Every row gives one point. Two turns around zero, p and q, are shown by what they do to some points. Where does a point land after both, in the order given? Backwards means that the second turn is done in reverse. Each puzzle has new turns, and all numbers are rounded.
In the rows, 128 means zero.

Turn p:
[225 124 120] -> [218 165 128]
[103 147 119] -> [100 131 112]
[110 131 180] -> [100 137 175]
[101 131 140] -> [100 122 137]
[102  90 102] -> [125  77 115]
[128 144 108] -> [126 136 104]
Turn q:
[124  80 100] -> [128  74 115]
[ 93 134 164] -> [ 94 156 102]
[ 99 190 144] -> [140 194 107]
[181 103 105] -> [144  87 173]
[142 133 126] -> [134 129 141]
Where do these land?
p, then q backwards: [147 118 106] -> [117 134 100]
p, then q: [104 129 139] -> [113 130 106]
q, then p: [103 137 180] -> [ 77 136 102]
p, then q: [106 101 141] -> [ 95 114 119]
q, then p: [148 201  77] -> [185 199 133]
q, then p backwards: [159  81 125] -> [ 95  85 143]

Turn p:
[100 117  69 126 127  89] -> [ 95 106  92 170 111  96]
[162 100 153  97  98 158] -> [196 129 123 121 130 152]
[ 91 111 176 169  86 156] -> [153 132 210 155 119 134]
[144 157 179 101 101 133] -> [172 164 145  97 146 110]
[127 135  35 166 160 116] -> [ 48 119  79 173 129 148]
[ 90 157  61 123 165 133] -> [ 62 146  91 140  84 125]
[132 110  78 127 157  77] -> [ 90  85  79 141 134 108]
[141 117 210 111 145 154] -> [172 122 171  63 128 144]
[164 149 190 131 112 136] -> [164 150 160  93 170 133]
Turn q:
[100 169  91 144  80 112] -> [ 72 129 111 118  78 151]
[ 86 147  76 113 177 155] -> [113 134 173  95 150 194]
[142  67 157 120  69 165] -> [191  75 110 136  86 102]
[181 132 157 109 139 169] -> [192 167 126 129 128 115]
[153 180 143  84 130 149] -> [147 189 142  94 109 114]
[160  66 160 177 154 110] -> [154  99 103 192 179 106]
[105  78 154 101 164  78] -> [117  86 149 116 188  81]
[ 74 134 125 156 129 124] -> [ 90 106 159 149 118 145]
[150 180  89 148 110  90] -> [ 76 168  81 123 116 144]
Where do these land?
q, then p backwards: [165 133 208 118 158 123] -> [115 163 150 118  54  92]
p, then q: [175 148 126 187  91 108] -> [125 158 168 170 182 152]
p, then q: [163 119 128 100 123 176] -> [168 160 110 111 109 157]
p, then q: [123  97  58  89 138 132] -> [116  90  81 122 100 182]
q, then p: [122 106  85 103 133 110] -> [138 112 100 114  84 137]
p, then q backwards: [171  88 144 128  60  84] -> [163  52 167 140 166 140]
q, then p: [ 48 126  98 141 156 141] -> [159 115 190 105  81 153]
p, then q: [ 65 208 161 126 158 138] -> [ 73 149 172  94  82  66]
q, then p: [120 127 145 161 134 140] -> [118 125 158 138 146 143]
